Each point is reached from the start by the listed moves, each made 0, 1 or 2 times, or once backwards (-1), plus a little noise. Is the number of moves made odd or even? Then give how often each move was made.

Moves:
(1):   2 -26   9
(2):  5 11  4
Start: 0 4 2
Points:
 13 -27  26 -> even (2, 2)
  8 -39  22 -> odd (2, 1)
0 4 2 -> even (0, 0)
 -2 -60  15 -> odd (2, -1)

Moves:
(1): 23 -4  3 11 -7  2  9
(2):  6  0  4  7 10 -2  6
(3): -3  9 12  6 -4  4  9
(4):   3   4   5  -1   6  10 -10
(5): -8 -1 -9 15 -2  3 -1
(6):  3  2 -7 -2  3  7 13
Start:  -8   5  13  -4 -10  -4  13
Points:
 30  -2  22  35 -24   5   8 -> odd (2, 0, 0, 1, 1, -1)
-43  23   2  19  -2  22  15 -> even (-1, 0, 1, 1, 2, 1)
-19  -3   0   0 -15  -1 -26 -> odd (0, -1, -1, 1, 1, -1)
33  4  8 17  7  8 60 -> odd (1, 2, 0, 0, 0, 2)

Moves:
(1):  -9  -4  10  -3  -2  19 -23  -3  -2
(2): 14 -2  6 -8  7 -1  4 -2  7
(3):  -4 -10 -13   1 -12 -10   3 -17   6
(4):  19  -4  -4  10 -10   1   5   0  -2
(5): -12  -3   3  12  -2   1   2 -10  -1
(6):  -3  -3  -6 -12   3  20   8  -2  -1
(7):  10  -3  12  -2  12   3   0   8 -16
(8):   2 -13   2   6   2  -4   0  14  -2
(9): -9  0 -2 14  6  2 -8  2 -7
Start:  0 -5  2 -2  1 -9 -4  8  6
Points:
 13 -48  -5  10 -40  18   7 -46  -1 -> even (1, 0, 2, 2, 2, 1, 1, 0, -1)
-45  10 -21   4 -25 -37 -17 -28  24 -> even (0, -1, 1, -1, 0, -1, -1, -1, 0)
-31 -24  47   5  15   4 -57  -8 -23 -> even (2, 0, 1, -1, 1, -1, 2, 0, 0)
-27 -13  10  19  12 -36 -19 -30 -20 -> odd (0, 0, 2, -1, 1, -1, 2, -1, 1)
 60   7  -6  16 -19 -40  20  43   2 -> even (-1, -1, -1, 2, -1, -1, 0, 0, -1)

Moves:
(1):  -8  -5  -3  10 -12   5  -1  -3  -7   8   5   1   4   7   4  -8  -7
(2):  -8 -18   2  10  -1   2   3  -5  -7  12   9  -9   3  -5  -2  -4   0
(3):   2  -4  -2  -2   2   2 -18  -9   6  -1  -1  -7  -1   7   5  -3  -6
(4):  -1  -2   0  -4  -7   8  -8   5  19 -16  11  15  -2   3  15  -6  11
(5):  11  14   3  -8  10   5   1   4   2  -1   6   2 -16   3 -14   6   7
(6):  -1  -3   8  -8   1   8 -10  11  22   7 -14  10  27 -10   7  -2  -1
(7):  12  -1 -11   2  -1   6  15  -2   6  -7   0   6  13  -8  13  10   5
(8): -4 23 11  2  0 -9  3 10 -2 -2 13 10  8 -5  3 -9  9
(9):  3 -5 -4 -5 -2  1 -1 -5  5 -2 -7 -3  3 -1 -1 -2  9
(10):  11  -5   9 -17   7   2 -16  -9   5   2  -1   9   4   4  -6  -8  -1
(11):   6  -5   2 -21  -5   2  -6  -3 -10   5   4  -7  10  -4  -3 -10 -18
(12): -13   4  -2   3   6   2 -15  11  -4  -5   5   8   3   4  -3  -3   5
(13):   8  -6  -4   9  -3  11 -10 -17  -4  -4  -3 -10 -18  -1   3  11   4
(14): -4 -3 -7  5 -3 -3 -4  7  1  9 -2  5  3 -4  2 -7 -5
Start:   2  -2   4   8   5 -12   2   5   4   1  -5  -3  -7  -2  -1  10  -9
Points:
  5 -37  -9 -14 -12   8 -30 -23 -31 -10  35 -27 -25  -1  -3 -12 -15 -> even (0, 1, 0, 1, 0, -1, 0, 0, 1, 0, 2, 1, 1, 0)
 20 -46  10 -51  -3  23 -51 -30 -28  23  60  -6 -16  22 -42 -48 -12 -> odd (2, 2, 0, 1, 2, -1, 0, 0, 2, 2, 2, 1, 0, 0)
 51 -31   0 -23  -8   9  14 -38   0 -14 -29 -10  -3 -10  16  36 -40 -> odd (0, -1, -1, 0, -1, 0, 1, -1, -1, 1, 1, -1, 1, -1)
 46 -39 -34  25 -17  25 -14 -30  48  -5 -18  44  -7  10  49  17 -16 -> odd (2, -1, 0, 1, 0, 0, 2, -1, -1, 2, -1, -1, 1, 2)

Moves:
(1):  18   2  -1 -11  -3  -1  -2   7  -6   9   6  -6  -7  -3  -9  10  -7  -3  -9   8  -7
(2):   1   1   9  -5  23   3  -5  13   3   0  -4  -1  19  -3  13   1   1 -11  -9   9   5
(3):   8   5  -1  -5   5  -5   0   2   3  -4   9   1   1  -7  -4 -11   2  -2  -2   6 -16
(4): -10   0  -3  -5  -1   7   2   9  -2  -1   6  -3  -3   1   0  -3   1  -2  -2  -4  -3
(5):  -7   1   0   8  20   7   6   4   1  -3  -6   9  -4   2  -3  -8 -19 -18   0  -2  -5
(6):  0  8  3  1 -3  7  8 -5  5 -3  4  9 -5  3  4  3 -7  7 -9 -3  4
(7):   6   4  -7  -5  -8  -5  -4  -9   2 -10   8   0  -6   4  -3 -10  -9  -1  -5   5   4
(8): -2  3 -7  7 -3  4  6 -1  2 -1 -2  1 -4  5 -3 -3 -1  3  0  0 -3
(9):   5   4  -2   3  -4   3 -10   4  -1  -3   1   3   1   3   1  -1   1   9  -2  -4   0
(10): -1  2  1 -7  9 -3  4 -9 -8  0  6 -6 -6  1 -1  3 -3  4 -7  8 -6
(11):  4  0 -1 -4  7  0 -1 -5 -4 13 -4  3  5 -6  2 -5  7  0 -5 -1 -2
(12):  5 -1 -3 -6  1 -5 -1 -1  0  4  5 -5  4  1  0  3 -3  9  6  1  2
(13): -4  6  6 -5  3 -4  1  1 -6  4 -2 -1 13  4 -1  5 -6 -2  0 -3  2
(14):  8 -1 -3  2 -2  5 -4 -3 -8  9  6  4  5  5  8  2  0 -8 -2 -2 -8
(15):  -1  -1   3  -5  -5   6  -2  -1  -3  -5  -4  -3   6   2   2  -3 -12   2   9   6   0
(16): 12  1  4 -1  2  1 -1 -7  4  0 -6 -3 -2 -2  1 -2 -7 -8  2 -9 -8
(17):  -1   0  -2  14 -11  -1   0   7  -2  -6  -4  -7   0 -10   6  -1  -4  -3   5  -4   5
(18):  1 10 -3 -6  6 -1 -5 -1  5 -7 -2 -1  2 -5 -1  2  0 -4  5  6  4
(19): -11   4   4   4   2   6  -5   0   3   0   2  -5   5   2   0  -7  -4  -7   7   3   1
(20): -1 -4 -1 -3 -1 -5 -6  5  3  5 -3 -3  5 -8  4 10 -2  2 -3  3 -2
Start:  -1  -6  -3 -13   0  15  -7   3 -12   5  -3   2  -7  -4   5   7  -2   6  -3  -2  16
Points:
 12  15   7 -49  12  10 -12  -7 -29  37  32 -23  17 -11  18   4   4 -42 -24 -16 -54 -> odd (0, 0, 2, 2, -1, 0, 0, 0, -1, 1, 0, -1, 2, 2, -1, 2, 0, 0, 1, 1)
-30  23  28   3  42  38 -16  26  -2 -21  41   5  20 -20  60  -2  30   3 -39  30   8 -> even (-1, 2, 2, 0, -1, 2, -1, -1, 1, 2, -1, -1, -1, 1, -1, -1, 1, 0, 2, 0)
-31  35 -11 -23  36  17 -12  14  12 -12  28  -1 -15  -6 -11  15   2  47 -23  37 -17 -> even (0, 0, 2, 0, 0, 1, -1, 2, 2, 2, -1, 0, 0, -1, -1, -1, -1, 1, 2, 2)
